Rows are points. Examples show where two turns around zero, p and q, send a point. Where does a point land after both, in the order given? Backwards means that the second turn is done in reverse. Each puzzle has new turns, and all numbers are rounded.
(in the rows, 128 means zero)

Turn p:
[155 115 119] => [152 146 120]
[ 82 134 115] => [ 81 121 120]
[152 110 173] => [171  95 126]
[124 153 104] => [108 151 146]
Turn q:
[153 148 123] => [117 145 153]
[130  95  83] => [103 152  85]
[117 140 126] => [120 115 133]
[112 128 180] => [173 100 141]
Where do these land?
q, then p backwards: [165 108 121] => [150 127  91]
q, then p: [119 126 147] => [147 132 121]
p, then q: [107 102  89] => [ 81 107 123]
q, then p: [107 161 109] => [110 101  99]
p, then q: [142 142 173] => [168 155 120]

Turn p:
[165 116 142 143] => [126  98 153 108]
[153 128 119 169] => [163 102 146 116]
[109 109 159 107] => [ 91 130 104 115]
[142 180 134 112] => [119 115 143 180]
[ 88 113  93 146] => [164 162 100 115]
[111 122 121  91] => [104 161 122 133]
Turn q:
[ 95 125 106  75] => [132  73 143  94]
[131 154 133 142] => [110 145 143 136]
[145 142 132 131] => [122 148 132 122]
[173 112 135 143] => [141 167  99 124]
[100 118  80  91] => [113  71 118  97]
[109 114 141 162] => [132 126 122 171]
[144 131 169 152] => [146 166 138 153]
Where do these land?
q, then p: [125  94 149  83] => [102 123 178 109]
p, then q: [128  92 126 140] => [138 118 138  94]
q, then p backwards: [160 179  93 134] => [126  85 144  75]
q, then p backwards: [110 150 115 141] => [142 137 147 105]
p, then q: [118 125 157 142] => [130 104 105 122]

Turn p:
[169 118 135 109 129 115 143 137] => [136 143 125 108 128 170 134 142]
[140 133 139 157 154 145 103 128] => [137 122 160 129 114 106 147 152]
[153  88 154 163  89 123 101 161] => [201 124 115 108 137 116 117 162]
[ 89 149 127  88 106 133 169 110] => [ 85 108  93 154 148 149 117  97]
[141 134 129 135 137 151  82 153] => [141 111 159  95 137 102 142 140]
[118 142 143 124 138 102 139 133] => [132 130 116 137 118 138 152 107]
[125 145 110 114 108 111 139  94] => [111 120 123 137 109 149  98 103]
[126 123 113 107 145 132 170 112] => [ 89 153 118 144 133 150 125 130]
[137 131 135 189 126 156  96 152] => [155 109 138 114 111  75 137 169]
[124 108 137 115 148 128 116 107] => [132 141 156 148 143 136 128 123]
[ 85 137  88 108 128 113 151 123] => [ 89 146 104 135 131 117 113  84]
Turn q:
[152 114 117 133 130 167  92 150] => [ 89 132 137  99 133 101 105 149]
[158 137 122  88 159 125 160 120] => [ 95  93 117 134 116 155 163 117]
[ 94 153 139 151 138 116 155 101] => [179 122 129 131 107 127 147 102]
[146 162 171  96 163  98 153  80] => [123 122 109 159  63 166 168 101]
[137 116 141  97 136 159 129 138] => [ 88 129 153 130 129 123 142 126]
[140  96 100 144 128 132 113 139] => [115 114 116 122 152 108  96 135]
[130 144 135 142 117 129 121 160] => [139 134 144 114 127 135 120 160]
[112 127 133 156  90 110 145 110] => [170 143 129 131 139 146 106 105]
[103 136 105 134 102 119 110 123] => [152 154 110 118 153 119 128 130]
[108  95 117 141 117 125 101 160] => [133 136 135 140 161  98 102 155]
Where do these land?
q, then p backwards: [161 148 160 149 150 163 147 124] => [161 176 106 135 132 117 104 108]
q, then p: [108  78 117 136 132 110 102  68] => [132 143 158 136  64 110  93 100]
p, then q: [142 113 122 136 153 128 151 135] => [145 127 141 108 130 140 149 144]
p, then q backwards: [140 129 129 140  31 126 133 132] => [166 123  88 196 136  84 130 123]
q, then p backwards: [122 122 117 155 148 129  99 145] => [126 121 116 163 110 152 120 138]
q, then p: [124 147 113 142 132 129 145 134] => [126 140 131 119 143 151 125 140]
q, then p: [135 147 130 115 150 110 114 137] => [123 134  95 111 132 116 121 133]
q, then p: [136 127 114 101 128 155 136 138] => [113 137 119 154 148 129 145 115]
q, then p: [108 127 118 148 139 120 123 124] => [140 144 132 113 113 142 122 128]
p, then q backwards: [112 142 116  47 119 105 142 134] => [160 115  98  98  86 141 166  87]
q, then p: [120 129 171 140 125 134 118 136] => [155  93 118 124 118 131 137 132]

Turn p:
[ 90 167 118 105 127 148 119  98 112] => [165 124 113 106 154 112 101 161 109]
[128 154  87  89 126 108 117 112 134] => [182 117 109 141 126 152 107 139 135]
[139 106 133 162 102 113 146 114 117] => [111 125 158 154 127 128 162 140 115]
[147 153 125 130  85 163 153 145 122] => [129  99 115 153 153  97 136  99  98]
[120 130 101 124 176 166 134 132 125] => [115 150 119 117 136 142  73 118 107]
[124 119 124  89 161 150 121 160  76] => [132 182 112 138 139  96  84 113 148]
[123  90 179 168 169  75 159 140 179] => [ 75 113 184  93  56 145 144 122 156]
[148 150 129 106 140 138 102 107 116] => [162 143 126 112 159 138 123 117 135]
[136  86 147 135  84 117 115 129 155] => [ 96 102 124 144 133 136 173 139 160]
[126 126 137 171 110 103 114 144 145] => [112 123 121 121  98 135 175 131 118]
Turn q:
[139 131 112  99 149 135 109 177 126] => [170 112 149 122 111 116 109 163 127]
[105 118 101 149 122  97 112 117 112] => [141 155 144 119 151 160 152 119 122]
[117  69 103 155 124 116 187  91  67] => [101 168  90 126 182 132 204 163 134]
[118 122 140 153 103 125  97 157 124] => [163 135 142 154 136 120 131  99 113]
[122 169 131 120 143 141 161 121 117] => [106  98 124 131 105 138 144 138 160]
[159 127 138 159 103 108 131 129 169] => [101 151 145 137 108 107 124 100  90]
[110 165 115  82 137 184 119 136 177] => [146  89 118  80  84 111  88 111 165]
[144 118 117 152 144 159 116 101 140] => [108 154 138 118 143 105 110 119 158]
[117 114 176  97 155  91 127 150 116] => [146 121  99 166 119 163 104 162 103]
[149 147 146 115 101 124 121 100 132] => [ 97  99 131 127 141 129 115 107 110]
Where do these land?
p, then q backwards: [157 102 130 130 135 134 122 122 134] => [120 141 129 150 132 119 120 101 117]
q, then p: [183 136 145 113 125 154 132 113 126] => [115 151 118 117  91 129 138 165 155]
p, then q: [ 47 122 132 131 127 144 131 128 163] => [208 126 123 105 130 132 134 141  97]
q, then p backwards: [135 114 106 113 117 133 102 115  71] => [137 132 144 113 103 154 115  72 125]
p, then q: [170 145 139 112 114 119  95 138 135] => [ 78 138 123  99 119 114 124 139 136]
q, then p: [ 80 139 164 178 107 121 147 119 156] => [142  94 149 135 158 148 133 162  68]
p, then q backwards: [ 81 166 120 162 155 148 153 163 111] => [164  98 133 105 109 116 141 144 195]
p, then q: [153 115 109  80 114 108 161 131 123] => [109 175 146 148 134 108 108  96 119]
q, then p backwards: [155 128 108 159 119 134 114 144 137] => [137 131 155 136 136 122 152 126  94]
q, then p: [ 70 133 115 124 148  99 139  86 159] => [142  93  93 128 183 126  89 132 107]
q, then p: [179 107 138 107 146 114 112 149  94] => [108 180 116 117  93 109 145 102 136]
